Every row gives one point. To make a cloud, some directions were put in groups of two or more. Within a group, all points are equally far from the middle, so they leave a hole (a ring in 2 directions, a hollow ball in 3). The other directions are filled evenly. Then the cloud was stretched, turned, moved and blurred a little. Count the holes, and give their numbers of directions, smallest first.

Cloud (13 x 2):
[[ 51  10]
 [-20  56]
 [-20 -32]
 [ 32  58]
 [ 51  25]
 [ 22 -36]
 [-19  57]
 [ 46  39]
 [  2  66]
 [ 52  15]
 [ 14 -38]
 [ -2  65]
 [-11 -38]]
Holes: 1 (2)

Cloud (14 x 2):
[[-61 -10]
 [-49  46]
 [  2  55]
 [ -4 -37]
 [-27 -38]
 [  8 -32]
 [-59 -13]
 [-64  16]
 [ 32   4]
 [-64  17]
 [ 22  40]
 [-62  25]
 [ -7 -38]
 [-46  48]]
Holes: 1 (2)

Cloud:
[[-32  -4  26]
 [-19 -42  84]
 [-48 -17   8]
 [  3 -71 -37]
 [ -7 -94 -20]
 [ 12 -24  46]
 [-19 -89  16]
 [ 53   2  56]
 [-38 -40 -29]
 [ 28  45  51]
 [ 25  27  38]
 [-33 -34 -16]
 [-11 -10  23]
 [ 50 -57   8]
 [ 24  20  59]
 [ 44   6  52]
 [  5 -63   7]
 [ 40 -22  54]
 [ -9  31  29]
 [ -7  -7  48]]
Holes: 0

Cloud (22 x 3):
[[-51  24   1]
 [ 38 -10   2]
 [-33   1   7]
 [ 35  29 -87]
 [ 10 -34  11]
 [ 58 -16 -41]
 [ 60 -21 -37]
 [ 31  48 -10]
 [ -4 -25  -6]
 [-43 -64   7]
 [ 50  33 -48]
 [-53 -34   4]
 [  6 -38  21]
 [-60  -1  -2]
 [ -8 -22 -44]
 [ 36 -34  26]
 [-71  38 -34]
 [-59  39  63]
 [-38  48 -57]
 [-91  24 -38]
 [ 17  60 -35]
 [  3  38   5]]
Holes: 0

Cloud, 19 rows:
[[ 37 -74  80]
 [ 34  17 -70]
 [ 11  62  45]
 [-50  -9   6]
 [  4 -31  24]
 [  7 -59 -11]
 [ 73 -55  23]
 [-21 -71 -14]
 [ 12 -14 -16]
 [ 23  11 -22]
 [  7  18  33]
 [ 15 -41 -57]
 [-45  -1 -13]
 [-15  42  49]
 [ -3   9 -59]
 [-25 -22   2]
 [ -5  16 -19]
 [-51  12  19]
 [ 32 -84  77]]
Holes: 0

Cloud:
[[-28  -6  11  25]
 [ -2  59   5  34]
 [-36 -10   1  -3]
 [ 24  40 -44  -1]
 [ 42  53  43 -45]
 [-45  72  12 -19]
 [-14  21 108 -24]
 [ 25 -30  35 -44]
 [ 25  66 -25 -35]
 [ 23  31 -62  -7]
 [ 19 -68 -22 -58]
 [ 35  76  26  12]
 [  9 -19  74 -22]
 [ 23  -4  31 -67]
 [ 13  61 -16  10]
 [ 37 -47  -3 -45]
 [ 25 -20  59 -33]
 [-25  -5  61 -17]
 [-15  32   5  42]
 [ 44  74  42   3]
 [-27   1 -61   5]
 [ 69   5  28  29]
 [ -6  24 -66   5]
 [ -9 -25  57 -18]
 [-11   0 103  11]
 [-40 -17 -51 -13]
 [ 25  -3 -24  80]
 [-21  -6  72  19]]
Holes: 1 (2)

Cloud, 28 rows:
[[-20 -40 -44  57]
 [-38 -43  23  76]
 [  6 -38  15 -32]
 [-51 -23  59  38]
 [ 26 -33  -8 -17]
 [  3 -20  44  81]
 [ 18  31  28 -16]
 [ 10 -39 -21 -29]
 [-28 -13  74  47]
 [ -7  46  68  48]
 [ -2  13 -30 -31]
 [ 11  17 -32  62]
 [-15  54  -2  68]
 [ 17  24 -32  -3]
 [-56 -43  23  61]
 [  8  24 -21  71]
 [ 14   3  39  84]
 [ -6  42 -38  19]
 [-71 -13 -26  41]
 [  3 -21 -17 -42]
 [ -9  40  72  49]
 [-38 -38  58  44]
 [-26  -8   5 -45]
 [-10 -19  74  47]
 [  4  51  61  28]
 [-20 -31   6 -42]
 [-21  47  10  82]
 [ 16  53  -4  18]]
Holes: 1 (4)

Cloud (53 x 6):
[[-28 -16   5  46   3  38]
 [ 28  85 -32  43  -1 -12]
 [ -8  60  40  -5  59 -13]
 [-50  46 -50  22 -20 -11]
 [ 23  48  50  47 -44  54]
 [-35  37  21 -15  38 -46]
 [ -6  86 -23  33 -50 -37]
 [ -3 -59  37 -60 -41  -3]
 [ 31  -6 -27 -45 -25  12]
 [ -1  -9 -21  31  26  62]
 [ 11  39  27 -61   1  14]
 [ 37  23   4 -53  60  26]
 [ 12  -1  68  55  18 -32]
 [ 17 -24  67 -36 -42 -27]
 [-51 -56  20 -28 -28  36]
 [ -5   0   4  33  27  92]
 [  4  28 -61 -21 -14   9]
 [ 29  34 -41   0  63  38]
 [ -5  -2  65  29  36  59]
 [-62 -22 -28  11  15  59]
 [ 52  -1   4 -34  31 -58]
 [-19 -22  35  53  61  57]
 [ 30  54  50  47 -20  79]
 [-50  34  46  -9 -20 -11]
 [-23  28 -45 -43  14 -29]
 [-18   4 -38 -10  -1 -61]
 [ -8 -26   7  55  12 -46]
 [  9 -38  27  58   3  20]
 [ -5 -56   7  52 -34 -59]
 [  3  11  52  58  13  45]
 [-16  84   3   9  85   8]
 [-23  75 -33 -22 -38 -47]
 [-21 -55 -16  26  40   5]
 [ -6  32 -56  25 -42 -18]
 [-13 -18  69  10  42  52]
 [ -5  15  19  48  18  89]
 [-36 -54  -4  38 -24 -40]
 [  0 -26  49  35  34  62]
 [  0  10 -54   1 -22  36]
 [-67  -1  -8 -20 -58  71]
 [ 15  44  43   5 -37  72]
 [ 30  24 -22  66  41  20]
 [ -1   8  72  37  45  51]
 [-78 -44   3  19  41 -48]
 [ 63  11 -10 -32   6 -39]
 [-13 -62  26  48  17  -1]
 [ 31  22  68  53 -18  22]
 [ 38  34 -14 -44 -83  39]
 [-37 -55  46 -12 -35  11]
 [-25 -43  -2 -55   2  48]
 [-27  27  65 -13  24  11]
 [ 18  57 -40 -19  77  44]
 [  7 -40  75  -3 -44 -30]]
Holes: 1 (3)

Cloud (46 x 6):
[[ -1 -39  35   9  17  49]
 [-56  56 -34  36  18  -8]
 [-47  13  63  -3 -64  -4]
 [ 30  54  28 -10  13  -5]
 [-13 -68  26 -12 -44 -41]
 [-24  28 -50  35 -77 -35]
 [-13   2 -19  82 -18  49]
 [ -8 -33   6  54 -13  57]
 [-20  54   1  82 -60  -8]
 [-48  32  15 -21  40   2]
 [-73 -41 -21  44 -23   1]
 [  9  30 -38  23  46  -1]
 [ 38  44 -35  -3 -72  18]
 [-75 -25   4  50   2   0]
 [ 20  -3 -70  10  16   3]
 [-67  25 -11 -25  22   7]
 [-71  -5  27  58  -1   5]
 [ 43  10  28  72 -40  10]
 [-70   6  19  -8 -20  60]
 [ 20   0 -44  66  12  28]
 [ -5  19  59  55 -58  37]
 [ 29  24  47 -29 -10  -8]
 [-33  18  62  39 -69  19]
 [-24  75  -3   8 -27 -36]
 [-36  82  16  14 -14  52]
 [-13 -27  58  23  32   8]
 [ -2  -1 -28 -31 -46  55]
 [-49 -80   6  -8  -5 -13]
 [ 21 -15 -27  55 -91   9]
 [ -9 -18  42  37 -27 -49]
 [ 53  14 -62  25 -61  -1]
 [-26   2  70  -7  28  -2]
 [ 40  68   3  19  19   5]
 [-37 -33  27  42  31 -10]
 [-79   9  47  10 -10  45]
 [-57  13 -65  53 -26   9]
 [ -2  45 -14  41 -20 -59]
 [ 27  43  -9 -13 -16 -44]
 [-77 -16  43  33   6   9]
 [ 33  64  26  -4 -47  33]
 [-70 -46 -20  39 -13  -9]
 [-25  19  60  48 -67  25]
 [  0  84 -23  50 -68   1]
 [  9  57 -45  35 -86   1]
 [ -6 -35   5 -28 -68  50]
 [-15  81  35  11 -28  53]]
Holes: 3 (2, 2, 2)

Cloud (46 x 6):
[[ -5 -86 -15  24  22  36]
 [-41 -35 -28   3  -1 -81]
 [ 47 -16 -19   4 -42  76]
 [ -1 -25  10  -7 -78 -41]
 [ 29  14 -22  92 -10  13]
 [ 25   0 -43  20  17 -75]
 [ 29  -7  39 -44 -48 -39]
 [ 34 -55 -35  27  48  53]
 [ 12  13   8  42  42 -49]
 [ 27 -12  18 -54  21   8]
 [-36 -38 -31 -30  -8 -69]
 [  1 -24  58 -44  -8  -7]
 [-41 -58 -17  18  50  33]
 [ 46 -22  32 -50 -45  -5]
 [ 19  -5   9 -69  -7 -22]
 [ 64 -43  39  46  12 -44]
 [-51  27 -15   0  -8  49]
 [ 41 -63   2  60  11  53]
 [ 42 -69  -8  80  21  -5]
 [-14 -48  15  40  48  51]
 [ -6 -17 -35 -21  66  21]
 [ 30   5  38  80 -41 -32]
 [ 67  11 -58  33 -35  -6]
 [ 16  15  21  80   0  44]
 [  7  29 -51   0 -68 -34]
 [ 31 -13  80  24 -43 -24]
 [ 12  31 -40  76 -20 -12]
 [-10 -30  71  50 -22 -32]
 [-18 -37 -90   9  16  27]
 [ 53 -50   6 -47 -30 -18]
 [ 22 -51 -31  63  -4  57]
 [ 42  28 -23   4 -24 -66]
 [-21 -32 -12  -6  39  68]
 [-13  -3  10   3 -54 -80]
 [ 30 -33 -80  18  30  42]
 [ -8 -35  50   1  25  49]
 [  7 -34  11 -66 -34 -22]
 [ -6 -39  63 -27   3 -22]
 [ 11   0  10 -25 -69  48]
 [  0  28  32  25 -33  63]
 [-41 -44  11  -7  44 -51]
 [  1 -36 -27  62  61 -38]
 [-47 -12  -1  18  47 -55]
 [ -4 -53 -38 -56 -17  14]
 [ 29 -80  29  49  35  12]
 [ 19  25   0 -21  -1 -67]]
Holes: 1 (6)

Cloud, 87 rows:
[[  77  -19  -56  -16  -48   15   -6  -66]
 [  69  -37  -89   38  -19   31   -1  -15]
 [  85   31  -36   12  -19  -19   19  -38]
 [ -28    0  -78   93   -7   -8   -4   24]
 [  27   38  -18   58  -19  -82  -15  -41]
 [  71   13  -42   19  -14   50   43  -12]
 [  58  -30   -1   62  -48  -41  -14   35]
 [  21  -21   16  -55   32   67  -42   30]
 [ -29    3  -14   39   -9  -60   -8   69]
 [  47    9  -26    5   61  -22   35   32]
 [ -17  -14  -29   -6  -12   39   55   40]
 [  14  -11   22   63  -73    0  -19  -34]
 [   5   85  -28   58    9  -26   29  -19]
 [ -18   46  -80   57   30   19   19  -16]
 [  13  -22   64  -45   11  -22  -17   27]
 [   0   29  -59   83    0  -24   73   -9]
 [ -19   40  -28  101  -35  -54   -1  -27]
 [   8  -81   26   -7  -61    0    0  -19]
 [ -18   11  -37    4  -24   57  -48   33]
 [  -5  -39  -36  -59  -20    1   32   12]
 [   7   23   12   70   52   39    7   23]
 [   0  -28  -63    8 -101  -18   -3   11]
 [  -3   65   -5   68  -29  -24  -27   48]
 [   7   -4  -21   81   12  -20   65   38]
 [ -45  -13  -69   -8  -31   37   10   15]
 [ -12   13  -38   52  -39  -45  -26  -65]
 [  17  -27  -17  -31   56   12  -38   35]
 [ -24  -27   11   -7  -59   19   39   13]
 [  -1    8    1  -17   32   56  -47  -37]
 [  41   35  -55   -7  -39   14   53   25]
 [ -12   -5  -41   39  -66  -59  -39  -39]
 [  75   11  -16   33   34   48   27    4]
 [  34    2  -40   41   -2  -52    5  -64]
 [   9   49  -25   99   32   22   -3    1]
 [ -22   -9  -46  -25   10  -12   52    5]
 [   9   18   -8   41  -91   -1  -28   32]
 [  34    5  -36  -28  -56   73  -54  -16]
 [  43  -67  -26  -17  -81  -15    8    0]
 [ -18  -13   43   10   46  -22  -39    8]
 [  39  -77  -58  -12   -3   22  -13  -31]
 [  81  -66   26  -47  -36   33  -43    0]
 [  34  -38    9  -77  -66   21  -31  -66]
 [  70   12   12    3   11  -57   12    4]
 [ -27   17   17   41   -6  -63  -44   45]
 [  29  -62   14  -18  -83  -21  -45  -41]
 [  27  -44   13   41  -70  -24   23   -4]
 [  10   18  -52   -8   32   48  -44  -26]
 [ -23   19    7   41    2  -76  -45    5]
 [  18  -44  -56   54  -19   35  -42   24]
 [  19  -14  -57   94   -3   36   13   -1]
 [ -24  -46   31  -27   12  -16  -45    8]
 [ -22    2  -50  -23  -47  -56    2   21]
 [ -18  -10  -21  -25  -27   19   25  -68]
 [  91   11   -3  -26  -35   41  -41   10]
 [ -36   13    1  -15  -74  -35  -13   25]
 [  59  -66  -44  -35  -23   76   -9    1]
 [  27  -16    0   58  -52   23   33   21]
 [  27   10   50   47   50  -39  -16   19]
 [ -25   -3  -20   41  -59   28  -57  -16]
 [  -3  -41   31  -11    0   78  -51    1]
 [ -15    5   23   79   38  -12  -43   12]
 [  71  -57  -34   24  -13   35   28    5]
 [   6   57   -5   49  -79  -51   -6    9]
 [  48   20  -56   27  -75   31   29   -4]
 [  11  -20   26  -69    0   52  -56  -44]
 [  -2   28  -55  -14   18  -48   35   12]
 [  35  -68    9   47  -56   11  -33    5]
 [   6    6   -8  102  -19   21   -7  -10]
 [  91   44  -24   23    4  -18  -32    5]
 [  37   25   -4   19   86    7  -14   19]
 [  62   -9   46  -30  -21   42  -23  -52]
 [  49   20    2   -5   46   43   18   51]
 [ -27  -16  -35   17  -36  -44  -13   59]
 [ -10   31 -101   15   15    8   10   39]
 [ -44   52    4   34    2  -20  -41    6]
 [  56    0  -35   58    3  -70    4   48]
 [  23  -31  -17   50  -11   60  -57   -3]
 [  53  -16   -8  -18  -47  -66  -19   31]
 [  40  -13  -24  -68  -52  -35  -27    2]
 [  56  -51   12  -68   24   69  -17   -1]
 [  41  -11  -37    8  -11  -36   -4   75]
 [  69  -45   -7  -43  -74  -26  -25  -33]
 [  24    5   15   43  -60   41   18   -4]
 [  67  -43   43  -10  -18    0  -30  -53]
 [ -38  -21   30  -16  -53   37   -4  -31]
 [  68  -19  -98   34  -40    2   14  -25]
 [  18  -23  -43   47  -89  -32   12  -45]]
Holes: 2 (4, 4)

Cloud (73 x 8):
[[ 25 -88  18  25 -15 -63   2 -71]
 [  2 -39 -81 -31   4  -4  28  33]
 [-34  76  30 -54  32 -19  72 -27]
 [ 74  52  55  20  19  11   6   2]
 [ 21  37  24  14 -40  -7 -75   2]
 [  0 -19 -57  27  55  -8  24  -6]
 [-13  54  31 -17  10  15  14 -43]
 [ 54  43   0   7  27 -24   3 -16]
 [-51 -18 -75 -80   6 -53  -9  50]
 [  2  65 -62  22 -29 -15  68 -12]
 [ 15  34   0 -26  -1 -58  20 -70]
 [-35  59  33  18   4 -75 -97  -1]
 [ 20  49  44  18 -62  -7 -34 -24]
 [ 46  55  63  64 -15  21 -25 -22]
 [ 42  51  31  31 -57  31   3 -18]
 [-20  -4  85 -10  75 -23  -9  13]
 [ 24  47  24 -24  48  28 -36   2]
 [  2  67  95  15  -6 -30 -33 -18]
 [ -3 -28   2 -22  51  35  -4  10]
 [-23 -28 -45 -12 -25  -9   0  80]
 [-31  56   0 -20  16 -38 -14  73]
 [-18  49   4 -42  18  10 -13  -7]
 [ 40 -51  -6  43  42 -38 -26  50]
 [-25 -43 -22 -45  17  -7  32  26]
 [-28   9 -19  34 -46  12  36 -51]
 [  3  25 -21  41 -17 -67 -13  39]
 [-21  -9  37  26 -69 -21  19  12]
 [-77 104  13 -54  49 -36 -37 -25]
 [-33 -40  29  15 -15   7  53  -7]
 [-64  55  85 -18  26 -31  58 -44]
 [-23   6  -7  -6  40  12 -11  64]
 [-61  29 -65  13  -7 -46  15 -13]
 [-24   7   4 -32  64 -33   2  56]
 [ 10 -69  -5 -14  -3 -33 -33  63]
 [ -7  45  -5  32  36  16 -16 -23]
 [-58 -68  58  25  22 -68  22 -75]
 [  4 -26 -54   3  62 -12  29  -6]
 [ 11 -16 -20 -34  69  29   4  45]
 [-12  43 -51 -43  59 -44  -4  -9]
 [-26  51  24 -27  10   3  -1 -48]
 [ 11  29   1  31  23 -23   5  80]
 [-15  39   6  -7  76 -22  54  29]
 [-85  -1  -6 -49   1 -47 -48  20]
 [ 18  10 -54  -9 -57 -44  15 -39]
 [ 32 -17 -49  10 -61 -58 -36   9]
 [ 21  26 -40  -4 -62  36  28  20]
 [-54  12 -68 -39  46 -68  -4  27]
 [  5 -15  82  10  64 -26 -86   3]
 [-22  34  15  58  22 -51  81 -11]
 [ 51  27 -45  14  52  -3 -13  16]
 [ 37 -42  49  -7  21 -17 -43  30]
 [-30  87 -11  34 -43  21  28 -14]
 [ 11  37  97  23  24 -21 -45 -11]
 [ 15 -42 -11  20   5 -20  10 -81]
 [ -1  40 -23 -15  31   3  60  19]
 [ 23 -31  47  17  38 -71   8 -45]
 [-88  70  34 -23  56 -48  -5 -40]
 [-30  -9  49  27 -35 -70 -38 -56]
 [ 16   0  52  90   8 -48  17 -46]
 [ -4 -41  70  -8 -12 -33 -33 -14]
 [ 12  -7  35  38  23   5  23  55]
 [ 14  36  11 -16  40 -68 -54  52]
 [-24  43  13  48  53  21  17 -19]
 [-21 -21  58  14  42 -33 -71  16]
 [-40  80  52 -37  39   0  42 -43]
 [-31  71 -62 -32  33 -41  20  32]
 [-18  -7 -47  27 -53 -19  91  28]
 [-54  23 -23  19 -31   2  11   0]
 [-31 -25 -71 -40  20 -44 -66 -25]
 [ 41  -4  -6 -29  30 -16  31 -38]
 [ 18  34   3  41  64  -3   1 -50]
 [-64  47  67  10  49 -22  32 -39]
 [ -1 -51 -21  10  -9  36  53  32]]
Holes: 2 (2, 2)

Cloud (90 x 9):
[[  -5    9  -70  -37    8  -15   40    0  -24]
 [  -4    4  -60  -23  -69   26   27   23    9]
 [  26  -32  -26   52   51  -18  -75   27  -37]
 [ -21    0   42   72  -11  -20   10    6   44]
 [  -9    9   16   18  -27  -29   55   -1   43]
 [   5  -49  -74   27  -33   18   41    0  -20]
 [   1   14   -4   -2  -37  -24  -66   -2  -19]
 [ -47  -98   -8  -35  -53   56   38   18   24]
 [ -68  -48    2  -13  -38  -11   84   31  -13]
 [ -45   53  -22  -61  -13  -48  -51  -12  -15]
 [   6  -17   -2  -81   -2  -11  -36   37    5]
 [-114  -22   58   11    4  -18   59  -18   10]
 [ -15   10  -95  -20  -40   -4  -39   63   -4]
 [ -16   30  -29    0  -29   21   61  -39    6]
 [ -35  -72   11  -16   13   19   48  -64   31]
 [  30  -14   41  -44  -24  -33  -14  -37  -43]
 [ -94  -69  -40   23   52    7    8   -5   35]
 [   8   26   77    9    4  -32    6  -32  -51]
 [ -21  -10   68   26   -8  -60  -63    1  -40]
 [  94   64   15   21    2   72  -38   31  -16]
 [ -35   71   49   76  -27  -17   49    7    4]
 [ -17  -26  -49    8  -41   36   70   13   27]
 [  51   31  -18   14   40    8   -7   -6  -66]
 [ -93    2   24   27  -37   14   39  -33    0]
 [ -10    1  -27  -12   83  -27   21   61  -47]
 [ -51   20   39   51  -46  -16  -14  -13   16]
 [  26   -6  -10  -48    4   27  -30   29   -4]
 [ -20  -27   85   -5   25   37   58  -70   -8]
 [ -63  -20   40   -8   47  -27    7  -42   68]
 [  -4  -22  -46   -4   34   -4   11   -2   -9]
 [ -10   49   24   50  -17    1  -19   -5  -33]
 [ -17   54  -99  -17  -22   26   50  -40  -10]
 [   1  -25    4  -10  -20   72   61   10  -37]
 [  61  102  -51  -22  -42   24  -10   41  -24]
 [  16   -9  -16  -15   46  -32   -4   60   42]
 [   8    2    8  -45   -4  -38  -45  -35    9]
 [ -63   42   43   69  -15   37   65  -61   21]
 [  25   12  -36  -16    0  -26  -64   45   13]
 [ -27   45   85   19  -16   -9    6   12    8]
 [  48   94   -3   31  -21   13  -39  -15  -76]
 [  13   10  -78  -26   -4  -13    0   56   -5]
 [  27  -20  -33   -5   49   16   63   22  -27]
 [   2  -10   28  -42   40   23   -3  -57  -13]
 [  -9   57   86   54   31  -77    6  -28   13]
 [-115  -20   34  -22   -6  -16   81    1  -37]
 [ -69   -5   -4  -34   59  -58   11   34  -44]
 [  31  -24   62   47   87    8  -29  -30  -23]
 [  -2   24    2  -10   39   21  -16  -22  -40]
 [  50   41  -78   35  -25   40   73    8   12]
 [  27   18    1  -48  -56  -17  -37   21  -22]
 [ -43    9   54  -27  -49  -62  -66  -59    8]
 [ -19  -39  -25  -39   -8   15   35   12  -60]
 [ -45  -37  -19  -45  -13   55    6   39   24]
 [  -5  -72   61   -1   79  -17   61   18   -6]
 [ -43   85   52   69   -7  -24   -3    5  -25]
 [ -57   33   34   46   81   45   42  -27   80]
 [ -25  -13   -6   15   66   24    4   19  -24]
 [ -73   21  -66  -19   13   12   62   10   33]
 [ -30  -20  -38   27   25   -9   28   15  -15]
 [ -44  -52   35  -51  -55  -23  -42   -5   14]
 [   8   15  -28   43   27   27   10  -82   35]
 [ -21  -99  -53  -58   22  -10  -12   78   53]
 [ -20   96    2   27  -49    3   -6    5    3]
 [  27    2   26    6  -13  -46    9  -36  -21]
 [  57  103  -25   22   -4    1  -27   28  -21]
 [  21   47  -69   13   11   12   28  -19   -8]
 [ -36    3   15   36  -31   15   94    0  -65]
 [ -21  -28  -20  -13   26   28   74   56   58]
 [   1   94  -55   17  -33   24  -43    6  -13]
 [   9   63  -79  -32  -31   -8   36   37  -44]
 [ -35  -35  -67  -46  -21    9  -46  -23  -57]
 [ -41  -51   11   26   50  -19   24   28  -34]
 [   6   40   25  -19  -44  -27    0    2   -6]
 [ -65  -13   52  -72   36  -26   32  -36  -11]
 [ -72    9    2  -15  -57  -96  -43  -33  -20]
 [  37    9  -52   34   -4    7   34   -8   38]
 [  94   19   23  -17    4    9  -77  -25    2]
 [  31   11   -2  -20  -46  -19  -66  -34  -31]
 [ -58  -15   20   -9  -21  -34  -17  -17  -52]
 [ -10  -70   -3   52   43    7    1    7    8]
 [ -25   36  -10  -12   47  -18   -2    3   21]
 [ -80  -76   34  -13    1  -55   -6  -14   49]
 [ -76  -17   17  -41  -56  -59   42  -34   31]
 [ -42   77   47  -26  -46    0   36  -25   51]
 [  18   29   14  -42   18   -1   18   20   19]
 [  87   11  -57  -52   -8  -17  -13   17  -37]
 [ -33   25  -38   40   11    3  -23   39  -15]
 [ -33    9  -28   19   -1  -15   33    0  -27]
 [ -54  -63  -54    9   68  -36   20   34   13]
 [  10   43   17    3  -28  -57  -84    1   -1]]
Holes: 0
